Each row is a point. Two turns around zero, p and q, are shown by what they do to some points. Where does a point land after both, in the order given? Backwards means that the second turn is done in reverse. Each puzzle has new turns, and all numbers are rounded.

Turn p:
[  9 -22  44] => [ 24 -14  42]
[-33 -24  24] => [-23 -16  38]
[ 55 -19  -4] => [ 50 -24 -19]
[ 14  75 -59] => [ -6  61 -75]
[-45  -2 -16] => [-48  -1   1]
[ 0 -9 11] => [ 4 -7 12]
Turn q:
[  5 -48 -22] => [  6 -18  49]
[-36   7  -5] => [-32 -15 -10]
[ 70  23 -13] => [ 73   6 -16]
[-40  18  41] => [-48  28 -24]
Where do these land?
p, then q: [22  4 21] => [25 18 -4]
q, then p: [-17 -53  21] => [-7 29 52]
q, then p: [ 23  45 -68] => [ 27 -70 -38]
q, then p backwards: [-28   4  26] => [-30  18 -16]

Turn p:
[ 10  -7   6  27 -29  50] => [  7  -2 -28  30 -31  40]
[-62  31  31  23  30  52] => [-17  53  36  49  21  52]
[ 15 -39  48 -31 -12 -33] => [-15 -36  21  19 -28 -56]
[-27 -21 -19 -19 -29  -3] => [-32 -28 -21   5  21   0]
[  3 -47  34  46 -19  24] => [ 29 -26  -9  65 -22  12]
[-28  47   0 -47  52 -27] => [-33  40  54 -41  32 -18]
[  6  50 -34  17  15 -46] => [ 25  42 -15 -44  35 -24]
[ 43 -27 -37  25  41  25] => [ 58 -28  12 -29  -9  41]
[ 40  14 -28 -41 -50 -41] => [-24 -14 -49 -53 -19 -46]
Turn q:
[ 34  20  12 -21 -29 -52] => [ 45 -15  43  30   8 -26]
[-28  33 -15 -36 -22  12] => [ -3  38   1  -9  -9 -49]
[-53 -25   4 -25 -29  14] => [ -6  40  -8  -2 -58  -6]
[ 33 -19  42  -9 -15  31] => [ 49  22 -13  -5   8  37]
[-21  26 -18  28  70 -32] => [-61 -46  31 -30  21  -4]
[ 58 -11  34  55 -40   9] => [33  6 -8 58 42 55]
[-24 -23 -61   7  65  18] => [-57 -45 -46 -42 -12 -10]
Where do these land?
q, then p: [ 44  32 -67  22  -7  13] => [ 52 -21  22 -24  62  -5]
q, then p: [-90  -1 -40  22  21 -33] => [-57   1 -23  65  57 -23]
p, then q: [  3 -30   8   1 -68  16] => [-37 -11 -39  45 -28  -4]
q, then p: [ 32  15  29 -61  24   9] => [-10 -14  26 -47 -49 -30]
p, then q: [16 -5 41  1 19 -5] => [17 10 28 28  8 18]
q, then p backwards: [-76   8 -21  19  42  24] => [ -8  40  -6 -79 -29  13]
p, then q: [ 33  39  36  -1  -7 -21] => [ 12   8  38  35  12 -37]
q, then p: [ 38 -57  13  -2 -23  -2] => [ 32 -24 -36  -7 -37  32]

Turn p:
[-13  46  10 -16 -38 -17  31 -53] => [-75  11   8  -1  -9  -5 -41  24]
[-17   5  -8 -15 -51 -29 -10  25] => [  9  17   2 -46  15  10 -35  27]
[ -7  24 -25 -68 -26 -10 -97  13] => [ 10  85 -42 -29  45  64 -11  -5]
[  5 -23  -5  24  62  33  61  29] => [ 16 -58   7  21   9 -60  49 -21]
[  9 -52 -24  28  21  26  25  -4] => [ 22 -52 -25   4 -30 -18  23 -20]
[20  2 10 48 24 46  9 11] => [ 20  -4   9  28 -33 -31  48   6]
[ 13   9 -17   0   3 -41 -25   3] => [ 23  17  -8  17  15  12 -37   0]
[-52  26  45  16  -9 -16  21 -53] => [-64 -25  38  20  -8  28 -10  42]
[ 41 -37  13 -18  14   8 -15  28] => [ 38  10  10 -13  -3   0  14 -53]
Turn q:
[  2  30 -24  37 -13   1 -28  24] => [ 29  28 -39  -4  11 -21 -16  19]
[-37 -31   0  63   3  15 -21  27] => [ 11  70  13   7 -17  -4 -47   5]
[ 29  -1  16 -22   6 -35  58 -25] => [ -6 -35   9  -9 -11   4  49 -54]
[-56 -36 -54 -14 -19 -50  37   3] => [-53 -11 -27   7 -13 -13 -54 -69]
[ 26  32  21  12  31  44 -33  51] => [ 12  43 -11   9  -2  -2  39  72]
[-54 -48   9 -50   3 -14  38 -16] => [-68 -27  29  -1 -23  31 -24 -38]
[ 26  29  55 -19  34  -2 -51 -34] => [  9 -12  44 -49  40   1  40  46]
[  8 -57 -21 -20  -8 -19   2 -11] => [-21 -28  28  24  -9 -31 -21 -24]
[ 31  44  35   5 -31  34 -19  12] => [ 50 -10 -15 -15 -15  17  22  52]
[ 23  38 -36   9  -4  26  16 -32] => [ 35 -16 -29  28  40  19  13  -9]
Where do these land?
q, then p backwards: [-21 -22  47  37 -38  25  -2   7] => [ 25 -18  25  33 -47 -24 -34   1]
q, then p: [-14 -25 -11 -27  35  37  36  35] => [ -8 -24   4  -5 -16  -9  24  72]
p, then q backwards: [-14  54  -6 -11 -33 -42 -18 -67] => [-81 -19 -25 -16  10  40 -18  33]
q, then p: [-22 -21  13  28 -23  67 -40 -21] => [ 46  60  28   7 -17   2  45  -3]
q, then p backwards: [  6 -48  -4 -76  58 -19  20  46] => [-14  44  38  -5  16  55  59 -64]
p, then q: [-30  13 -31  54 -48  -6 -11  -5] => [ -7   5 -43  22 -42 -40 -13  40]
q, then p backwards: [ 18  21  -1   1  46 -42  30 -20] => [  2  -9  10 -51  31  42   7  20]
q, then p: [ 51 -15 -23   3   4 -37  20 -14] => [-11 -39  11  25 -20   3 -48 -17]
q, then p: [ -1 -34  19 -30  59  16 -18  55] => [ -5 -15  48 -22  36 -12   4  71]
p, then q backwards: [ 26  35  -3   0 -30  -7  15  -8] => [-20 -26  -7  14   4 -13 -25  32]
q, then p: [  0  42   2  21 -30   8 -32  -8] => [ 29  30 -22   0  16 -18   2 -38]

Turn p:
[-34  42   7 -19  32 -17 -27  -6   4] => [ -2  15 -15 -35  33  36 -17 -17  28]
[-18 -33 -24 -17  32  31   2 -16  19] => [ 24  -1 -29  22   0 -17 -29 -43  -5]
[-21 -26  27  37 -33  -4  12 -24 -19] => [-18 -12   2   8  38 -39  30  20 -24]
[ 18  48  -5  17 -12  37  26  27  23] => [ -9 -16  18 -18 -46   7  43 -31  20]
[ 27 -34  14  41 -26 -45  10  -2   4] => [  5 -39   4   9   3 -17  13  64 -19]
[ 26  52 -43 -22  43  11 -13 -18  -9] => [ 18  43 -15 -46 -40   5 -27 -16  34]
[-28  -1 -51   3 -22 -14  19 -16  -9] => [ 25  -4  40 -21  15 -37 -20 -11  -6]
[  2 -23  30 -35  -2 -16  27  25 -24] => [ 2 18 22 54 15 16  6 20 14]
[ 24 -24  13 -14 -18  11 -25  -5  26] => [-33 -19 -15  21 -20   4 -23   5 -16]
[  6  -2  31   9   6   5 -32  36 -15] => [-13  13 -12   7   1  43  22  11 -26]
Turn q:
[-15  11  10 -10  15  -9  23 -50   6] => [ -8  -7  23   1 -32  40  -9  14 -20]
[  9  13 -23 -18  25  23 -29  -5  15] => [ 18   8 -23  -7   5  13 -26  31  24]
[ 11  21 -18   4 -41 -37  -6  28  -5] => [  1  27   3  44  20 -36  -4 -14 -16]
[ -9  24  31  12  26 -27  13  34   0] => [ 19  19   5 -16   6  10 -10 -53 -22]
[ -9  10  -6 -16 -39   5 -31   8 -34] => [ 28   9  23  20  20 -30  23  24   8]
[ 15 -19  53   7 -19  21  30 -15  29] => [-19  -4 -15 -10 -57   6  43 -20   2]
[  0 -24   6  -4  51  19 -36 -47  18] => [ -1 -22   4 -22 -18  47 -23  19  55]
[ 22   5  -9  30 -17  25 -11  -1 -14] => [ 17 -32 -20  16  -3 -26   4   3   8]
[ 22 -16 -11 -19  30 -10 -14  15 -27] => [  0   4  16 -30  13 -25 -33   3  18]
[-23 -16 -21  -8 -28 -30 -35   5 -28] => [ -4   7  40  27  43 -17   8  11  17]
[-24  -9 -11  21  -4  19  97  27  40] => [-51  -7 -54 -23   2  18  29 -17 -76]
Where do these land?
q, then p: [28 -5 37 20 22 40 42 18 15] => [ -6  14  43  12  -4 -44 -53  -2   1]
p, then q: [ 36 -28 -31 -14  21  -9  16 -32  27] => [-19  13  -7  48  17 -27 -10 -12  40]
p, then q: [  0  30  -6  31 -19  -9  22  12 -19] => [-11  28   7 -25 -27  -7  13 -12 -25]
q, then p: [-37  -6   3 -14 -40 -35  37 -32  23] => [ -7  17  14  -4  37 -16  68 -25  -5]
p, then q: [ 23 -34 -16  17   8  10 -29  44 -18] => [ 30 -31   4   1   1 -56  12  10 -15]
q, then p: [-34  13 -13 -17  35  18  29  -9  42] => [ -2  44  16   2 -22   3   2 -55 -17]
p, then q: [ -5 -20 -24  31  22 -34 -34 -15   9] => [  1  12   5 -23  22 -42 -30  22  27]
q, then p: [ 12  36  15 -24 -42  30 -32  31 -17] => [ 20 -15  22 -16 -44   8  13  47  37]
q, then p backwards: [-25  10  32 -18  14 -11 -23  -9   4] => [ -5  27 -12 -17  13  -8   9  36 -16]
p, then q: [ -1  16  25 -25  14 -31  -2 -11 -34] => [ 30  24 -37 -11  11  22 -13 -12  -7]
p, then q: [  2 -11 -23  13 -35  31 -26   2 -31] => [ 30  -2  54   5   1 -13   7   2 -24]

Turn p:
[-29  15 -15   6   3   9 -25 -14   0  39  38] => [-30  -3  21  32  -2 -27 -42  10  -6   3  12]
[ 23 -11  58 -12   6  44   8  49  45 -32  -7] => [ -1 -22 -70   5  19   4  53  29  40 -25 -13]
[  2 -36 -14   3   5 -50   2  -5 -15  10 -13] => [ 35   6  38   2  -3  -9  12 -36  -4  16  -7]
[-31  -5 -46   1 -28 -40 -19  -3   1 -29 -14] => [ 13 -21  56 -29 -22  -5   1   4 -31 -11 -26]
[-24  -7 -28   4 -11  25   2 -27 -19  37 -15] => [ -9  21  28  24  27  21 -28   3 -32  -1   4]
[-31 -40 -12  12 -23 -50  47 -11   7 -27  14] => [ -2  21  36 -25  -6 -37  48 -38 -33 -19 -15]
[-15  21 -20  -3   9  31  -1 -27 -45   2  11] => [-11  10   5  -8  10  11 -35  15 -30   7  45]
[ 42 -17  46  14  46  19 -24  55  18 -31  -6] => [ 33 -54 -61  13   1   5  31  -4  49 -11  14]
[ -4  -7  18  20 -47 -32   1 -19 -16  -2 -10] => [ -5  24  29   7 -41  17  31  -7 -14   4  -5]
[ 51  19  18  16  22  30   4  17  25 -15  18] => [-24 -25 -54  -9   2  13   0 -14  41  -6  10]
[ 47  19  23  20  41  22   1  36  42  -2 -31] => [ 17 -27 -70   7   5  25  -9 -18  42 -16 -24]
[-20  39   6 -28  25  16 -13 -53 -11  28  -1] => [  2  46   3   4   1  -4 -61  31   8  -4  23]
[ 14 -34 -30 -33 -46 -35   0  -3   4 -16   4] => [ -5  -3  56 -34   7  -1  36   0   7  24 -25]
[-25  46  -4 -21  -3  10  17   6 -34  37  12] => [-15  26 -18   9   0 -14 -37  24 -37  39   4]
Turn q:
[-32 -27   5  -2 -22  25   6  50 -32  24 -12] => [-70 -23  -7 -31   0   4   6  -1  25  -4 -11]
[-35  47   0  12 -31 -13   0  26 -11 -35 -21] => [-34  52 -10   5  22  -5  -2 -13 -15 -21 -43]
[ 19  25   9  16 -18  -2 -26 -10   9  29 -16] => [ 12 -15  40  -5  15   6  -1  -6 -27 -13 -20]
[ 16 -19  10 -18  18  27   6 -24  -1  -8  31] => [ 24  -5 -10  -4 -11  26   2  -7  17  10  42]
[ 56 -28 -21 -49 -33  15 -22  -2  29 -10  -1] => [ 65 -22 -10 -39 -12   9  27   1  36 -18 -23]
[ -2   4 -17  14  -9  17  -4 -35 -40   3 -21] => [ -2 -13  -8 -19   8  -9 -30 -44 -23   1   5]
[-30   1 -10  14 -23  19   1 -15  33  24 -14] => [ -2 -19  14   7  45   5 -27   3  17   8 -21]
[-10  49 -16   9 -29   9  -6  -9 -21   4  17] => [ -6  37  28 -20   8   9 -24 -31  -8   5 -16]
[  8  18  20 -20 -24 -27   1 -35   8   9  -9] => [ 28   9  12 -12  35  -7  25  -4 -25  15  -3]
[-13 -25  17  28  11 -13 -16  17  21 -56  38] => [ -3  23 -10  65 -17   2  25 -12  36 -19  11]
[ -6 -13   8 -12  85  25 -27  20 -12 -29  12] => [-10   7 -23  17 -40   6 -18  27   7 -50  66]
[  7 -20 -10   2  92 -97  21  -2  31  26  14] => [ 21  -1  13  55 -37 -74  10  79 -25  38  40]
[ 23 -13   4   6 -16  15  68  17 -15  18 -19] => [-22 -28 -30 -19 -16  27   5   7 -17  49 -27]
Where do these land?
p, then q: [ -7 -32  26  41  29  -7 -46   1 -27   3 -38] => [ 26 -26   6  30 -39  44  13 -49   3  12 -13]
p, then q backwards: [-30  18 -20  24 -24  -6   2 -28  49 -19  -5] => [  5  29 -13  14  -6  11 -42  49 -17   2 -24]
q, then p: [ -8 -47   6  -3  20  32   2 -30  17   3  -8] => [-14 -33  22   9  33 -18   5 -27  25 -13  12]
p, then q: [ 13 -54  30  61  -4  12  27  27 -22  24  48] => [-10  -1   4  49   6 -14 -38 -37  -1  81  24]
q, then p: [-25  35  -9 -16  -5  42  31   5   4   2 -20] => [ 20 -30  -5   6  23   4 -42  42  -2   0   2]
q, then p: [-26  38   5 -25  -4  -9  22  -8 -11  36 -11] => [ 30   4 -19  15   3 -28 -26  27  -4  34   9]
p, then q backwards: [ 38 -54 -41 -24  35  -4 -60  32 -10 -15  -3] => [ 13 -54   0  -7 -24  22 -18 -53  46  58  10]
q, then p: [ 10  27  18   3 -35  -7  -9  18 -14 -10  42] => [-19  49 -33  -7 -11  14  -7  20  -7 -14  -4]
p, then q: [ 65  19   8 -18  12   8  -9  23  15 -30 -13] => [ 35 -29 -13 -23   6   5 -20  38  47   3 -14]
p, then q: [  7  34  -5  18 -15 -24   5  -3 -15  25 -14] => [ -6 -13  23 -27  25   3 -11 -28 -11 -10 -13]
q, then p: [-12 -28  11  20  24 -18   5  -1  -4 -39 -22] => [-10 -20  25 -12 -11  -3  -6 -41 -34 -11   4]
p, then q: [ -1  29 -44 -25  13  20   7 -28 -29  24  48] => [-20  21  56  -9  11 -28   4  14  14 -27  50]
q, then p backwards: [ -4  36   1 -29   5 -29  -2  10  59  23  35] => [-20 -23  16 -66 -23  -6 -28 -27  -9  13 -24]
q, then p: [-21 -19  14 -29 -52  -9  25 -19 -12 -27 -38] => [ 30  21   9 -33  43 -11 -48 -30 -11   1  -8]
